Every row gives one point. The window is the flat piece filled in between its corners: a triangle in 3 columns, a solid with four corners in 4, and so on. A path goes straight from each point to the next, and from the last back to the first. List the points from which the path goes on through the window.

Window:
[[ 0.06  0.05 -0.45]
 [-0.62  0.37  0.24]
 [ 0.33 -0.54  0.28]]
Path:
(1): [ 0.45 -0.01  0.49]
(2): [ 0.47 -0.30  0.53]
(3): [-0.07 -0.78 -0.23]
(4): [-0.62 -0.32 -0.12]
(5): [-0.33  1.02  0.03]
(6): [-0.18  0.42  0.47]
(7): [-0.14 -0.76 -0.11]
(8): [-0.46 -0.43  0.00]
(9): [-0.28  0.18  0.48]
(10): [ 0.98 -0.20 -0.10]
(11): [-0.07 -0.81  0.07]
(12): [-0.20 -0.18 -0.25]
(13): [0.55 0.26 0.01]
(14): [ 0.01  0.70 -0.12]
(15): [-0.95 -0.35  0.59]
(16): [ 0.00 -0.46 -0.25]
Through the window after points: 2, 6, 12, 14, 16

Window:
[[-0.17  0.36 -0.11  0.27]
 [-0.01 -0.08 -0.12  0.52]
 [ 0.43 -0.39  0.80 -0.90]
 [-0.58 -0.41 -0.09  0.05]]
Path:
(1): [-0.21 -0.24 -0.32 -0.53]
(2): [-0.42 -0.21 -0.60 -0.23]
(3): [-0.31 -0.46  0.26  0.37]
(4): [-0.23 -0.12  0.92 -0.24]
(5): [ 0.08 -0.50  0.07 -0.33]
(6): [ 0.10  0.55 -0.23 -0.10]
(7): [-0.64 -0.56  0.46  0.71]
(8): [-0.32  0.52  0.61  0.36]
(9): [-0.14 -0.45 -0.29 -0.45]
(10): [ 0.14  0.41 -0.24 -0.25]
(11): [-0.51 -0.12  0.46  0.75]
(12): [ 0.19 -0.48  1.04 -0.31]
(13): [ 0.09 -0.44  0.12 -0.50]
(14): [-0.10 -0.39 -0.47 -0.13]
(15): [0.34 0.00 0.86 0.06]
(16): [ 0.15 -0.58  1.06  0.05]
Through the window after points: 6, 10, 14

Window:
[[ 0.43  0.04  0.37  0.16 -0.60 -0.04]
 [ 0.78  0.51  0.21  0.57 -0.53 -0.25]
 [ 0.69  0.19  0.32  0.12 -0.02 -0.03]
 [-0.63  0.66  0.12  0.11  0.16  0.06]
 [-0.43 -0.33 -0.74  0.34 -0.15  0.31]
 [-0.77  0.58  0.65  0.56  0.49 -0.08]]
Path:
(1): [-0.10 -0.03  0.27  0.39 -0.39  0.42]
(2): [ 0.06  0.41  0.56  0.50 -0.22  0.19]
(3): [ 0.24  0.34 -0.64  0.29 -0.45 -0.81]
(4): [ 0.27  0.44  0.77  0.42 -0.21 -0.72]
(5): [0.00 0.71 0.30 0.24 0.03 0.62]
(6): [-0.11  0.61  0.17  0.51  0.16  0.16]
(7): [-0.34  0.05  0.53 -0.04  0.15 -0.70]
(8): [-0.02 -0.22 -1.25  0.04  0.07 -0.44]
Through the window after points: 8

Window:
[[ 0.11  0.07  0.45  0.08 -0.20  0.08  0.04  0.81]
 [-0.29  0.56  0.61 -0.08 -0.84 -0.41 -0.41  0.56]
 [-1.17  0.18  0.19 -1.53  0.84  0.24  0.42 -0.05]
 [-0.74  0.58  0.29  0.29 -0.36  0.43  0.76  0.69]
 [ 0.70  0.26 -0.80  0.19 -0.14 -0.18 -0.24  0.13]
 [ 0.81 -0.29 -0.67 -0.14 -0.54 -0.10  0.26 -0.17]
 [-0.34 -0.55 -0.50 -0.48 -0.01 -0.15 -0.20  0.25]
 [-0.13 -0.11 -0.28 -0.23  0.42  0.24  0.17 -0.75]]
Path:
(1): [-0.08  0.03  0.15 -0.02  0.11 -0.45  0.43  0.11]
(2): [ 0.20  0.20 -0.26 -0.28 -0.22  0.47 -0.33  0.59]
(3): [ 0.37  0.34 -0.67 -0.57 -0.31  0.72 -0.38 -0.24]
(4): [-0.38 -0.30 -0.20 -0.15 -0.07 -0.34  0.34  0.27]
(5): [-0.71 -0.02  0.27 -0.65  0.54 -0.09  0.62 -0.06]
(6): [-0.61  0.30 -0.12 -0.89  0.16  0.41  0.15  0.15]
(7): [ 0.21 -0.14 -0.27 -0.10 -0.61  1.04  0.02 -0.46]
(8): [ 0.20 -0.02 -0.37 -0.16  0.01 -0.43  0.37  0.06]
(9): [-0.12  0.26  0.16 -0.25 -0.26 -0.43  0.16  0.18]
(10): [-0.40  0.17  0.14 -0.33 -0.70  0.46 -0.80  0.51]
(11): [-0.08 -0.49 -0.18 -0.38 -0.26  0.85 -0.19  0.16]
(12): [-0.65  0.42 -0.17 -0.02 -0.02 -0.91  0.40  0.51]
Through the window after points: 1, 5, 7, 9, 11

Window:
[[-0.14 -0.52 -0.03  0.49 -0.61 -0.63  0.66  0.25]
 [-0.27  0.26  0.94 -0.64  0.26  0.21 -1.12  0.07]
 [-0.17  0.07 -0.67  0.37 -0.70 -0.81  0.04 -0.11]
 [ 0.10 -0.04 -0.20  0.62 -0.03 -0.50 -0.15  0.60]
 [-0.93  0.47 -0.76  0.47 -1.07 -0.20 -0.06  0.78]
 [ 0.03 -0.87 -0.48  0.06 -0.40 -0.05 -0.32 -0.08]
 [ 0.19  0.10  0.55  0.20  0.17  0.58 -0.63 -0.41]
 [-0.24  0.07  0.90  0.13 -0.51 -0.02 -1.29  0.18]]
Path:
(1): [-0.68 -0.15 -0.24  0.64  0.49  0.16 -0.66 -0.52]
(2): [-0.15 -0.27  0.12  0.74 -0.17 -0.29 -0.49 -0.19]
(3): [ 0.13  0.27  0.12 -0.22 -0.80  0.26 -0.38  0.43]
(4): [ 0.09  0.36 -0.18 -0.21 -0.64  0.09 -0.21  0.29]
(5): [-0.53  0.04  0.20  0.26 -0.12 -0.29 -0.62  0.22]
(6): [-0.33 -0.25  0.48  0.26 -0.08  0.08 -0.60 -0.05]
(7): [ 0.23  0.07  0.37 -0.10 -0.33  0.13 -0.86  0.53]
(8): [ 0.58 -0.20  0.18 -0.03 -0.63 -0.23  0.32  0.20]
(9): [-1.08 -0.34 -0.18  0.87 -0.10 -0.65 -0.12  0.25]
(10): [-0.58 -0.10  0.12  0.57 -0.22  0.06 -0.38  0.19]
(11): [-0.15 -0.07 -0.07  0.01 -0.65 -0.16 -0.34  0.36]
(12): [ 0.61 -0.18 -0.36 -0.07 -0.90  0.14 -0.13  0.67]
(13): [-0.63 -0.07  0.10  0.31 -0.23 -0.17 -0.33 -0.26]
(14): [-0.77 -0.25  0.36  0.41 -0.23 -0.15 -0.83 -0.27]
(15): [ 0.28 -0.03  0.42 -0.18 -0.40  0.01 -0.62  0.37]
(16): [ 0.33 -0.14  0.16  0.30 -0.74 -0.12 -0.16  0.31]
Through the window after points: 4, 8, 14

Window:
[[-0.53 -0.43  0.19  0.30 -0.09  0.54 -0.80 -0.35  0.56]
 [-0.22  0.01  0.15  0.22 -0.03 -0.41  0.37 -0.02 -0.66]
 [ 0.43  0.46  0.30  0.35  0.92  0.66 -0.49 -0.69  0.04]
 [ 0.55 -0.30 -0.37  0.36  0.29 -0.68  0.37  0.08 -0.30]
 [-1.06 -0.29 -0.33  0.02  0.00 -0.38 -0.49  0.93 -0.14]
 [-0.98  0.02 -0.79 -0.10 -0.48 -0.06 -0.59  0.18  0.07]
 [ 0.63  0.27  0.38  0.09  0.74  0.65  0.49 -0.49  0.48]
 [ 0.53 -0.04  0.37 -0.45  0.85  0.06  0.02 -0.71 -0.08]
 [ 0.52  0.50  0.48  0.00  0.08  0.01 -0.46 -0.15  0.36]]
Path:
(1): [ 0.64 -0.22 -0.50 -0.21  0.42  1.66  0.94 -0.15  0.21]
(2): [-0.21 -0.07 -0.40  0.09 -0.23  0.30 -0.39 -0.03 -0.06]
(3): [-0.55  0.20 -0.26 -0.07  0.30 -0.59  0.02  0.05  0.32]
(4): [-0.47 -0.20 -0.33  0.05  0.22 -1.22 -0.02 -0.17  0.21]
(5): [-0.29  0.12 -0.27  0.01 -0.08  0.45 -0.33  0.06  0.07]
(6): [ 0.34 -0.03  0.37 -0.12 -0.24  0.25  0.22  0.27 -0.69]
(7): [-0.18  0.05 -0.09  0.12  0.54 -0.09 -0.23 -0.47  0.81]
(8): [-0.27  0.19  0.23  0.23  0.27 -0.70 -0.45 -0.07  0.11]
Through the window after points: 2, 4, 8

Window (11 x 11):
[[-0.36 -0.53 -0.21  0.31  0.05  0.17  0.72 -0.61  0.51 -0.02 -0.18]
 [-0.33 -0.29 -0.04  0.86 -0.02  0.23  0.44  0.22  0.31  0.49  0.65]
 [ 0.36  0.02 -0.32  0.62  0.25 -0.08  0.80  0.56 -0.08  0.31  0.49]
 [-0.49 -0.34  0.28  0.61 -0.05 -0.65 -0.55 -0.66 -0.23 -0.73 -0.31]
 [-0.41  0.04 -1.06  0.01  0.86 -0.60 -0.19  0.34 -0.07 -0.25  0.85]
 [-0.01 -0.75 -0.13  1.16  0.60 -0.36 -0.69 -0.47 -0.16 -0.73 -0.21]
 [-0.92 -0.81 -0.59  0.11  0.37 -0.63 -0.01  0.18 -0.11 -0.88  0.07]
 [-0.21 -0.98 -0.20  0.29 -0.32 -0.30  0.24 -0.37  0.48  0.37 -0.38]
 [ 0.23 -0.54 -0.36  0.52 -0.44  0.26  0.56 -0.19  0.11  0.14  0.62]
 [ 0.25  0.19 -0.73  0.30  0.14  0.45  0.27  0.92  0.38  0.11  0.56]
 [ 0.08 -0.25 -0.21 -0.01  0.83  0.04 -0.16  0.58 -0.21 -0.19  0.73]]
Path:
(1): [-0.40  0.11 -0.15  0.25  0.46  0.23  0.10 -0.02 -0.18  0.62 -0.05]
(2): [-0.51 -0.99 -0.81 -0.16 -0.14 -0.27 -0.16 -0.10 -0.74  0.25  0.16]
(3): [ 0.02 -0.01  0.23  0.85  0.33 -0.17  0.31 -0.09  0.56 -0.51  0.12]
(4): [ 0.10 -0.21 -0.01  0.37 -0.12 -0.41  0.18  0.42  0.45 -0.37  0.44]
(5): [-0.02 -0.38 -0.69  0.49  0.21  0.35  0.16  0.10  0.07  0.20  0.18]
(6): [-0.26 -0.30 -0.31  0.31  0.20  0.00 -0.18 -0.19 -0.16 -0.02 -0.04]
(7): [-0.37 -0.54 -0.28  0.76  0.12 -0.55  0.27 -0.01  0.37 -0.61  0.31]
(8): [ 0.24 -0.62 -0.62  0.51 -0.21 -0.07  0.48  0.27  0.71 -0.73  0.46]
Through the window after points: 2, 4, 8

Window (12 x 12):
[[ 0.10 -0.36  0.35  0.40  0.36 -0.61  0.61  0.22  0.42  0.62 -0.53 -0.51]
 [ 0.27  0.01 -0.54 -0.66 -0.19 -0.15 -0.64 -0.77 -0.34 -0.18 -0.35 -0.08]
 [-0.16 -0.56 -0.07  0.07  0.82  0.21 -0.23 -0.37 -0.21  0.38  0.03  0.49]
 [-0.16 -0.19 -0.30  0.81  0.25  0.04 -0.19  0.84  0.19  0.12 -0.63  0.04]
 [ 0.60  0.80  0.55  0.00 -0.45 -0.69  0.88  0.02  0.14  0.66  0.26 -0.16]
 [-0.19 -0.69  0.20  1.02 -0.17 -0.15 -0.01  0.49 -0.50  0.10 -0.90  0.25]
 [ 0.62  0.09  0.74  0.66 -1.08 -0.50  0.15  0.26  0.61  0.14  0.15 -0.62]
 [-0.07  0.12 -0.26 -0.04  0.37  0.39 -0.53 -0.67 -0.63  0.47 -0.30 -0.43]
 [-0.05 -0.54 -0.06  0.18  0.72  0.63  0.35  0.15 -0.28 -0.15 -0.58 -0.11]
 [-0.69 -0.47  0.51  0.35  0.44  0.17 -0.55  0.64 -0.27 -0.14 -0.91  0.22]
 [-0.81 -0.36 -0.33  0.20  0.58 -0.05  0.15 -0.23 -0.33 -0.16  0.00 -0.21]
 [ 0.15  0.49  0.01 -0.26 -1.34  0.07 -0.18 -0.79  0.41  0.45 -0.38 -0.06]]
Path:
(1): [ 0.62 -0.65  0.74  1.46  0.51 -0.09 -0.12 -0.92 -0.43 -0.39 -0.22 -0.11]
(2): [-0.68 -0.16 -0.58 -0.37 -0.67 -0.15 -0.09  1.06 -0.24  0.52 -0.99  0.25]
(3): [-0.35 -0.54  0.43 -0.33  0.10  0.16  0.26  0.51 -0.90  0.45 -0.30  0.08]
(4): [-0.09  0.00  0.22  0.83  0.09 -0.11 -0.57  0.09  0.59 -0.32 -0.71 -0.12]
(5): [-0.02 -0.21 -0.01  0.62 -0.01 -0.27 -0.32 -0.21 -0.21 -0.19 -0.48  0.21]
(6): [-0.11 -0.51  0.04  0.32 -0.15  0.02  0.03  0.33 -0.42  0.30 -0.71 -0.04]
(7): [ 0.64 -0.57 -0.30 -0.31 -0.43  0.50 -0.03  0.38 -0.58  0.87 -0.37  0.27]
(8): [-0.73 -0.15  0.37  0.95  0.50 -0.46 -0.10 -0.36  0.21 -0.28 -0.45  0.02]
(9): [ 0.09 -0.01  0.28  1.07  0.37  0.28  0.19 -0.19 -0.05 -0.17 -0.50  0.08]
(10): [-0.25 -0.40  0.11  0.19  0.13 -0.14 -0.05  0.27 -0.03  0.39 -0.22 -0.08]
(11): [-0.22 -0.88  0.06 -0.56  0.04  0.15 -0.45  0.04 -0.59  0.40  0.28  0.22]
(12): [-0.16  0.45 -0.14  0.67  0.18 -0.19  0.16 -0.38  0.29 -0.19 -0.75 -0.26]
(13): [ 0.62 -0.13  0.10  1.01  0.13 -0.16  0.07 -0.41 -0.31 -0.72 -0.45  0.30]
(14): [-0.41  0.00 -0.05 -0.33 -0.39  0.16 -0.31 -0.15  0.03  0.54 -0.19 -0.23]
(15): [ 0.04 -1.01 -0.22  0.27  0.11  0.00 -0.19  0.56 -0.30  0.36 -0.30 -0.47]
(16): [-0.23 -0.04  0.11  0.24  0.02  0.03 -0.31 -0.22 -0.10 -0.06 -0.64  0.18]
Through the window after points: 1, 3, 5, 7, 11
